Every row gives one point. Each copy is the shape, with its points in the same order, stretched, turned, moved and blurred by noise. Say if it was mirrored as well.

Shape (9 x 3):
[[ 52  -9 -13]
 [-15  -3  35]
 [ 48  34 -42]
 [ 58   5  27]
 [-58 -43 -33]
 [ 13 -28 -13]
 [ 19 -56  49]
 [ 47 -46  -3]
 [-17  33  20]]
Copy 1, 9 rows:
[[-48 -46 -17]
 [ 11  -8  41]
 [-17 -29 -63]
 [-20 -82  -1]
 [-37  81  29]
 [-48  -4  15]
 [-50 -43  68]
 [-72 -37  17]
 [ 35  -9  -3]]
Copy 1 is: only turned
Copy 2, 9 rows:
[[ -2  18  48]
 [  6 -22 -13]
 [-43  24  43]
 [-12 -35  71]
 [ 48  86 -86]
 [ 26  40   0]
 [ 59  -8  23]
 [ 43  36  40]
 [-27 -24 -10]]
Copy 2 is: only turned
Copy 3, 9 rows:
[[-53  -2  26]
 [ 21 -33 -51]
 [-77  45  30]
 [-71 -42 -10]
 [117  42  27]
 [ 24  -2  29]
 [ 29 -81 -15]
 [  1 -30  40]
 [ -7  12 -65]]
Copy 3 is: only turned

Shape (7 x 4):
[[-21 -67 -17 -27]
 [ 15  -1  88 -21]
 [-14  -5 -86 -33]
 [ 29  12  64  42]
 [-46 -25  70  35]
 [ 23 -12  47  34]
 [-26   4  42  53]]
Copy 1:
[[ -6  57  -2 -82]
 [ 60  48  47  19]
 [-72  -2 -13 -80]
 [ 62  29  -8  38]
 [ 32 101 -16  22]
 [ 54  33 -18   8]
 [ 21  64 -35  33]]
Copy 1 is: mirrored
Copy 2, 7 rows:
[[ 39  21 -18  -9]
 [ 13 -68  -9   0]
 [-21  15  -1 -62]
 [-23 -45   0  37]
 [ 21 -28 -74  65]
 [ -8 -31   0  34]
 [-10 -22 -52  52]]
Copy 2 is: only turned
Copy 3:
[[ 50  38 -22 -49]
 [ 12  60 -85  45]
 [ 75 -16  34  -1]
 [-44  -9 -40  13]
 [-34  35  12  14]
 [-35 -17 -38  -8]
 [-54  -8  34  22]]
Copy 3 is: mirrored
Copy 4:
[[  -6   25  -57  -43]
 [  20  -39   18  -42]
 [ -36   77  -41   26]
 [ -19  -56   14  -34]
 [ -27  -51   -4 -101]
 [ -17  -47   -8  -39]
 [ -47  -35    0  -60]]
Copy 4 is: only turned

Shape, 10 rows:
[[ 21  27  63  88]
 [ 30 -21  21  -9]
 [ 11 -48 -48  33]
 [ 57  60 -40 -32]
 [ 18 -21  63  46]
 [ 78  27  40 -36]
 [-21  34  18 -13]
 [ 16  28 -20  40]
 [ 29  38  -5  89]
 [-25 -24  20 -19]]
Copy 1, 10 rows:
[[-23  49 108 -84]
 [ -2   4  31  11]
 [-21  61 -80  -5]
 [ 90 -38 -12  28]
 [-45  41  85 -43]
 [ 47 -27  97  25]
 [ 21 -69  22  -4]
 [ 24  22 -14 -29]
 [  7  67  26 -73]
 [-15 -39  -4  16]]
Copy 1 is: only turned
Copy 2:
[[-50 -46  13 -63]
 [ 10  -6 -31 -12]
 [ 50 -32  37  19]
 [-16  56  38   0]
 [-14 -41 -24 -38]
 [ -6  37 -37 -40]
 [-56  -1 -18   7]
 [-18 -11  45 -10]
 [-31 -29  66 -43]
 [-17 -25 -40  22]]
Copy 2 is: only turned

Shape:
[[ 25  -2 -12  23  15  -3]
 [ -5  11   1 -53  13 -11]
 [ 37 -20  18  -6  -9  -1]
 [-17  30   8 -14  -5  -9]
 [ 30  -5 -24   5   2  10]
 [ 28  16 -12   3 -35 -29]
 [ -9 -27 -51 -13 -14  26]
 [ 44  24  -1  49 -21  21]
 [ 19 -23  12  42 -78 -69]]
Copy 1, 9 rows:
[[ 36   7 -30  -9  15   5]
 [-20  -5  -9   3  43 -17]
 [ 17  54 -24   2  20   8]
 [-17 -21 -27  19   1 -12]
 [ 22  20 -25 -26  19  23]
 [-12  25 -63 -18 -15  -6]
 [ -7  12  14 -57   1  23]
 [ 30  19 -56   5 -19  48]
 [-12  61 -74 -11 -79 -49]]
Copy 1 is: only turned
Copy 2 (9 x 6):
[[  3  12  10  22 -15   6]
 [ 13 -41 -10  -6   5 -17]
 [-26  -6  -1  23  -8 -20]
 [ -8  -7  -8 -15   3   7]
 [  9  -1   1  18 -34  -6]
 [-29 -17 -17  13 -21  18]
 [ 36  -7 -35  11 -38 -21]
 [-30  37  16   7 -46  19]
 [-82   4 -47  40  13  28]]
Copy 2 is: mirrored
Copy 3 (9 x 6):
[[  20  -21   31   -3   -4    2]
 [ -51   -1   28  -42   15  -18]
 [   9  -18    0  -14   -3  -42]
 [ -35  -15   -6   -3    5   16]
 [  21    4   35   -9    9  -13]
 [   4  -62   26   11   41  -12]
 [   0   49   43   21   17  -22]
 [  54    0   -7   22   25   32]
 [  10 -121  -20   94   43  -42]]
Copy 3 is: mirrored
Copy 4, 9 rows:
[[  6 -49   0 -21   5  -2]
 [ 13   5 -19  45 -26   0]
 [ 24 -12  -9 -24   5 -17]
 [ -2   1 -19  22 -30  15]
 [ 17 -43  14 -11  -7   2]
 [-15 -11   9  -5 -33 -12]
 [ 23 -33  37  10 -16  24]
 [ 13 -53 -11 -48 -23   5]
 [-54   7  21 -60   3 -20]]
Copy 4 is: mirrored

Shape (12 x 6):
[[  13   -5  -62   20   36  -11]
 [ 100   54   16  -34   35   21]
 [ -36  -12    4   62  -17   11]
 [ -22  -32   15    3   24  -51]
 [  14   80   -9   51 -104  -37]
 [ -35   16   40  -40   -3   74]
 [ -65   25  -11  -71  -49   13]
 [ -25  -43    0   22  -29   19]
 [ -11   46  -53   12   68  -45]
 [ -27  -14  -19   -9  -29   -4]
 [ -51   47   23    4   28    9]
 [  73  -30  -58  -39  -57  -17]]
Copy 1:
[[ 31  -2  -7  -2 -30 -31]
 [-55 -17 -45 -56  17 -21]
 [ 28  36 -25  73  -3   6]
 [ 24 -59  26  24  10 -36]
 [  2  60  34   8  79  24]
 [-72  -7   7  51 -26  -8]
 [-62 -35 112  28  -9 -31]
 [  3  20  -5  62  -5 -33]
 [ 39 -40  28 -23 -26  -3]
 [-11  -7  41  32   0 -35]
 [-10 -23  19  37 -15  24]
 [-30   2  34 -36  29 -89]]
Copy 1 is: mirrored
Copy 2:
[[ 75 -18  67  44 -43   4]
 [101   8 -12  14 107 -10]
 [ 17  33 -11  14 -99  -4]
 [  5 -37  28 -23 -18  45]
 [ 36 -21 -66  37 -49 -93]
 [-32  59 -44   3  37  -8]
 [-77 -13 -13  11  37 -44]
 [ -7  38   1 -26 -50 -19]
 [ 83 -68  65  84 -39  47]
 [-13   1  13  -3 -18 -26]
 [  6  -5 -22  50 -24  33]
 [ 34  -8  44 -39  60 -88]]
Copy 2 is: mirrored
Copy 3, 12 rows:
[[  39   24  -11   14  -35   27]
 [ -17  -30  -17  -70  -22   82]
 [ -51   31  -13   28    7  -12]
 [ -51   24   32   34   19   59]
 [ -64    0    0    3 -114  -13]
 [ -39  -33   54  -21   49  -23]
 [   2  -36  117   -6  -11  -54]
 [ -53   41   41   -6   23   -2]
 [  61  -13  -41   59  -50   37]
 [ -16   14   68   -9   -4   -6]
 [ -27  -36   -7   37    8    0]
 [  -3   44   83  -88  -55   39]]
Copy 3 is: mirrored
Copy 4:
[[ 41  23  -1 -48  -7   4]
 [ 13  56 -38 -61 108 -46]
 [ 29   0  20  47 -59  -2]
 [ 15 -32  47 -29 -12   3]
 [-48  27   8  60 -24  96]
 [-30  -5 -15   2 -14 -68]
 [-77 -15  -3 -10 -54  11]
 [ 37 -43 -14  39 -43 -24]
 [-22  70  48 -89  -5  33]
 [  2 -25  -3   5 -41   7]
 [-55  49  41 -24 -28 -12]
 [ 60 -40 -77 -10  24   5]]
Copy 4 is: only turned
